Each row is a point. Each copy is the shape, with its points in the same order, turned, moved and blurred by noise. Is it also mirrored, or only turned?

Shape (7 x 3):
[[-5.0  3.4  4.7]
 [ 2.0 -0.4 -0.9]
 [ 1.0  3.1  3.9]
 [-3.2  1.7  0.7]
 [ 5.8  8.2 -7.6]
 [ 2.2 -3.6 -0.9]
 [ 4.0 -2.3  4.4]]
Copy 1 (7 x 3):
[[-4.9  2.8 -2.3]
 [ 1.9 -1.9  3.2]
 [-1.7  3.1  2.7]
 [-2.9 -0.9 -0.5]
 [-3.8 -5.5 12.8]
 [ 4.3 -2.7  1.9]
 [ 4.7  3.1  2.4]]
Copy 1 is: mirrored
Copy 2 (7 x 3):
[[-5.9 -4.7 -4.4]
 [ 2.1 -1.2 -0.6]
 [-0.6 -6.4 -2.4]
 [-2.9 -1.4 -3.3]
 [10.0 -0.6 -9.3]
 [ 2.1  0.0  2.5]
 [ 1.1 -5.6  3.4]]
Copy 2 is: mirrored
Copy 3 (7 x 3):
[[-0.1  2.3  6.5]
 [ 2.7  0.1 -0.6]
 [ 3.0  1.2  4.1]
 [-1.0  3.3  2.5]
 [ 8.6  9.3 -4.7]
 [ 0.7 -2.8 -2.8]
 [ 3.5 -4.6  1.5]]
Copy 3 is: only turned
Copy 4 (7 x 3):
[[ -2.5  -6.6   0.3]
 [  0.6   2.8  -0.4]
 [  0.9  -2.7  -3.0]
 [ -3.0  -1.9   0.4]
 [ -4.5   6.3 -10.5]
 [  2.6   3.7   2.4]
 [  5.7   0.0   0.0]]
Copy 4 is: mirrored

Shape (8 x 4):
[[-0.1  0.2 -0.3  5.5]
 [ 4.1 -4.0  1.0  0.8]
 [ 3.5 -1.4 -0.6 -1.9]
 [-0.3  5.0  6.1 -5.2]
 [-6.8 -2.4 -0.8 -0.4]
 [ 4.8  6.5  1.2 -1.8]
 [ 1.7 -4.7 -4.1  6.9]
 [ 6.5 -0.6 -1.2 -6.4]]
Copy 1 (8 x 4):
[[ 0.0 -1.5 -4.4 -3.1]
 [ 3.5  1.3 -0.9  2.2]
 [-0.6  1.2  1.3  1.9]
 [-2.0  4.7  6.2 -6.3]
 [ 1.2 -6.8  3.6 -3.6]
 [-4.7  6.4  0.2 -2.5]
 [ 3.6 -4.4 -6.9  3.5]
 [-1.4  4.5  4.1  4.9]]
Copy 1 is: mirrored
Copy 2 (8 x 4):
[[ 0.0  7.2 -0.2  3.3]
 [ 1.4 -0.1 -4.4  5.3]
 [ 2.7 -0.1 -4.5  2.3]
 [ 5.5 -2.5  2.4 -4.2]
 [-5.8  1.4 -1.0 -3.2]
 [ 9.2  3.3 -2.0 -2.9]
 [-2.7  7.4 -5.2  6.3]
 [ 6.0 -2.2 -8.1  0.7]]
Copy 2 is: only turned
Copy 3 (8 x 4):
[[ 2.7  0.4  7.1 -1.8]
 [ 4.7  0.3  0.7  1.5]
 [ 1.5  2.3 -0.7  0.8]
 [-1.8  9.4  4.6  6.7]
 [-4.9 -2.5  6.7  2.7]
 [ 0.8 10.0  2.6  0.0]
 [ 4.5 -4.4  4.6 -4.2]
 [ 0.2  5.2 -4.6  1.6]]
Copy 3 is: mirrored

Shape (11 x 6):
[[  2.1  -2.2   0.6  -7.0   1.5  -0.2]
 [  5.8  -3.8  -2.8   0.3  -4.6   5.4]
 [  1.9   4.9   3.6  -0.5   3.2  -3.7]
 [  3.5  -0.1  -2.6  -6.0  -1.8  -4.6]
 [  3.0   0.0   6.0   0.9   7.5  -2.6]
 [  0.0   3.5   6.0  -7.6   2.1   2.4]
 [ -7.8  -0.4   3.1   0.0  -8.1  -0.5]
 [  5.2   0.6   0.2 -11.4   1.3  -0.1]
 [  0.0  -4.7   2.0  -0.5   1.7   7.2]
 [  0.5   1.9   1.0  -3.4   8.3  -1.9]
 [  0.6  -1.1   5.0  -1.5   4.3  -1.7]]
Copy 1 (11 x 6):
[[-5.0 -2.7  3.4  1.0  3.6 -1.9]
 [-0.4 -2.7 -5.5  3.7 -2.3 -5.0]
 [-4.1  4.9  2.5 -2.5  2.3  4.3]
 [-3.4 -1.2  1.5 -4.4  3.6 -4.6]
 [-3.1  6.6  4.1  4.1  4.3  4.3]
 [-8.3 -2.2  4.2  0.2 -0.4  5.0]
 [ 2.9 -2.1  5.9 -4.3 -8.9 -0.2]
 [-9.7 -4.8  2.5 -1.3  4.6 -1.6]
 [ 0.0 -3.6 -0.2  7.3 -1.6  1.3]
 [-2.6  1.2  3.3  0.6  7.1  5.3]
 [-2.4  2.7  5.4  2.7  1.8  2.7]]
Copy 1 is: mirrored
Copy 2 (11 x 6):
[[-1.2  0.5  6.5  3.4 -0.8  1.6]
 [ 7.3 -2.0 -1.0 -1.5 -2.1  1.3]
 [-4.5  2.3  2.2  0.8  8.4 -0.4]
 [ 1.0  0.3  7.2  0.4  0.4 -4.3]
 [-4.8 -1.8  1.0  2.9  8.2  4.9]
 [-5.1  5.5  5.2 -0.1  2.3  6.5]
 [-5.6  0.9 -1.7 -7.6 -6.2 -2.2]
 [ 1.4  3.4 10.5  2.6  0.9  2.8]
 [ 0.7 -2.2 -3.1  1.6 -3.3  7.3]
 [-4.1  1.9  2.5  7.1  4.6  1.4]
 [-5.0 -1.5  2.3  1.0  4.7  3.9]]
Copy 2 is: mirrored
Copy 3 (11 x 6):
[[ -2.0   1.7   0.5  -4.5   4.4   2.7]
 [  0.4  -8.4   1.0  -5.8  -1.5  -0.1]
 [  1.3   3.7   0.7   4.4   2.3   3.2]
 [ -1.4   4.4  -1.0  -4.7  -0.9   0.5]
 [  1.5   1.7   1.9   5.7   8.0  -0.1]
 [ -0.4   1.8   3.6  -0.9   6.2   9.1]
 [-10.8  -2.9   0.0   2.5  -3.3   8.0]
 [  0.6   4.4   1.9  -8.3   4.8   4.0]
 [ -2.9  -8.2   1.1  -1.1   6.6   2.8]
 [  1.3   3.5  -2.7   2.1   8.4   2.5]
 [ -1.9   0.7   2.0   2.8   6.2   1.9]]
Copy 3 is: only turned
Copy 4 (11 x 6):
[[ 4.9 -0.5 -3.8 -0.7 -1.9 -4.7]
 [ 5.6  0.5  1.3 -6.4 -1.7  5.0]
 [ 1.0  4.9 -0.1  5.9  1.8 -3.2]
 [ 3.7  3.5 -2.6 -4.1  2.5 -5.8]
 [ 3.7 -0.8 -0.1  9.1  2.5 -1.8]
 [ 3.5  3.2 -2.7  4.7 -7.0 -5.1]
 [-4.9  0.4  7.5 -3.7 -5.6 -5.0]
 [ 7.9  3.3 -6.9 -1.2 -2.7 -6.1]
 [ 2.8 -4.7 -0.4  0.5 -5.4  3.2]
 [ 0.9  0.4 -5.8  6.1  1.4 -3.2]
 [ 2.8 -1.5  0.0  5.4 -0.1 -3.7]]
Copy 4 is: mirrored

Shape (14 x 8):
[[ 0.7 -5.5  5.2  0.8  6.9  3.6 -3.8 -3.6]
 [-2.0 -6.5 -4.7 -3.5  3.3 -1.5 -0.2 -4.2]
 [ 2.9  1.8 -0.7 -1.8 -0.9  0.0  2.2  3.0]
 [-3.4  2.1  6.6 -3.5  2.0  1.0  3.1  0.5]
 [-2.6 -5.0  1.3  2.5 -4.4 -0.1  6.0 -2.7]
 [-3.2  1.0 -4.1  6.8  3.6  3.9  5.1 -3.7]
 [ 0.9 -9.2  2.6  0.7  4.5  7.9  3.1  7.9]
 [ 3.3  4.3 -1.3  5.7  1.7  1.1  5.8 -3.7]
 [ 4.3 -5.4 -2.1  5.5  5.6  6.6 -2.2  6.7]
 [-4.3 -2.1 -1.0  0.9  4.3  6.0  4.2  9.0]
 [ 2.5 -4.4  0.9 -1.8 -5.6 -1.0  2.3  7.1]
 [ 3.4  2.7 -5.1  2.1  1.3  6.2 -0.6  0.4]
 [ 4.2 -3.7 -4.0  3.9  1.7 -1.3 -4.0  0.4]
 [-0.6 -1.7 -0.3 -3.5 -3.6 -1.8 -2.1 -0.3]]
Copy 1 (14 x 8):
[[ 1.3 -6.3  7.6  1.2  6.3  2.1 -0.5 -0.2]
 [-2.6 -5.2  1.7 -0.3  4.0 -3.4  5.8  6.8]
 [ 3.3  0.4 -3.3  2.7 -0.9  1.1  3.4  0.9]
 [-2.5  2.1  2.5 -2.6  0.4  4.2  4.6 -3.2]
 [-7.5 -3.3 -2.5  5.3  1.6  3.9  4.9 -0.4]
 [-3.9 -0.8 -0.4  4.0  1.8  8.7  1.6 10.1]
 [-0.3  2.9 -1.3  7.0 11.2 -0.4 -3.4 -1.2]
 [ 1.7 -1.9 -0.9  5.5 -2.6  9.5  4.6  5.4]
 [ 5.1 -0.4 -0.9  7.3  7.4  0.4 -6.8  3.2]
 [-3.0  8.4 -1.9  2.9  7.0  0.7 -2.5  2.0]
 [ 0.8  1.0 -8.2  4.4  1.9 -3.4  2.9 -4.0]
 [ 5.2 -1.8 -4.9  0.5  3.2  4.6  0.3  5.8]
 [ 4.5 -6.2 -0.9  5.1  0.9 -1.8 -2.1  4.7]
 [-0.1 -3.6 -3.7 -1.5 -1.5 -3.0  4.2  0.1]]
Copy 1 is: mirrored
Copy 2 (14 x 8):
[[-3.7 -3.4  1.6  5.3  5.1 -2.1 -5.4  3.0]
 [-1.7 -8.2 -0.1 -1.6 -1.9 -0.6  1.2  0.7]
 [ 3.1  3.4 -1.9 -3.0  0.1  3.0 -0.1  2.0]
 [ 0.0  1.0 -0.4 -5.0  8.2  0.5 -3.3 -2.0]
 [ 2.7 -2.5 -6.9 -0.2  0.0  0.3 -2.5 -6.4]
 [-4.7  2.0 -7.5  3.6  1.6 -1.3  6.1 -1.9]
 [-2.2 -2.3 -9.8  0.7  3.0  4.9 -8.1  6.6]
 [ 2.7  5.5 -4.1  3.4  2.4 -2.3  5.1 -0.8]
 [-4.7  2.2 -5.4  4.9 -1.8  3.5 -4.6  9.7]
 [-5.8  2.2 -9.1 -4.1  1.8  4.2 -2.9  4.2]
 [ 4.6  0.0 -4.6 -4.0 -4.5  5.5 -6.6  0.8]
 [-1.4  3.3 -2.2  2.7 -1.0  5.7  3.9  3.4]
 [-0.8  0.5 -0.1  4.3 -5.5 -0.4 -1.1  3.6]
 [ 0.6 -1.7  1.5 -2.7 -3.0  2.5 -2.1 -2.2]]
Copy 2 is: mirrored
Copy 3 (14 x 8):
[[-2.4 -5.8  5.1 -2.7  0.6  7.9 -3.1 -1.1]
 [ 1.4 -2.0 -5.2  0.3  4.4  6.1 -2.5 -4.2]
 [ 3.2  1.1  0.7 -0.3  3.4 -3.6 -1.7  2.4]
 [-1.3  3.1  3.9 -6.5  0.8 -0.7  1.4 -1.5]
 [-1.8 -4.5 -3.8 -0.5 -0.3 -3.9  2.4 -4.4]
 [-1.3  0.5  1.9  8.2 -2.8  0.4  0.7 -5.1]
 [-9.0 -4.7  4.6  0.0  8.4 -1.7 -6.3  0.5]
 [ 5.1 -1.0  4.5  5.5 -2.2 -3.0  1.7 -3.0]
 [-4.8 -5.7  5.0  6.4  5.8  1.3 -6.7  5.3]
 [-8.6  3.3  3.3  3.3  6.4 -2.5 -2.7  0.8]
 [-0.7 -3.1 -3.1 -2.9  5.7 -6.9 -1.3  4.9]
 [ 2.1  0.6  2.0  6.3 -0.8 -0.9 -6.7  2.1]
 [ 2.7 -5.5 -1.2  5.0  2.9  3.2 -2.1  4.4]
 [ 2.0 -0.5 -5.1 -3.6  1.0  0.1 -1.2  2.4]]
Copy 3 is: mirrored
Copy 4 (14 x 8):
[[  1.9  -8.6   5.2   2.5   4.0  -2.5  -6.3  -6.2]
 [ -4.3  -4.7   0.9  -4.7   4.7   1.7  -2.5  -1.5]
 [  4.0  -4.5   1.8   3.2   1.8   1.1   2.5   4.9]
 [  2.0  -9.7   7.4   1.9  -1.3  -3.5   3.8   0.4]
 [ -3.9  -8.0   0.8   4.9  -2.0   4.8   4.0  -2.7]
 [  1.3  -8.6  -7.8   0.7  -1.3  -2.5   1.7  -3.4]
 [ -1.5 -11.2   1.0  11.8   6.0  -2.3  -5.1   3.5]
 [  6.6  -6.5  -4.4   1.5  -1.5   1.5   4.3  -3.7]
 [  1.4  -4.1  -4.8   9.4   6.5  -3.5  -8.0   1.3]
 [ -1.8  -8.9  -2.9   6.5   2.2  -6.7   0.0   6.4]
 [ -1.9  -2.3   4.3   8.5   0.8   3.2   2.7   6.2]
 [  5.5  -3.5  -4.5   1.5  -0.7   0.8  -2.6   1.7]
 [  1.1   1.9  -1.2   2.3   4.2   1.6  -3.4  -1.4]
 [ -2.4  -2.1   5.2   0.2  -1.9   2.6  -0.6   2.0]]
Copy 4 is: mirrored
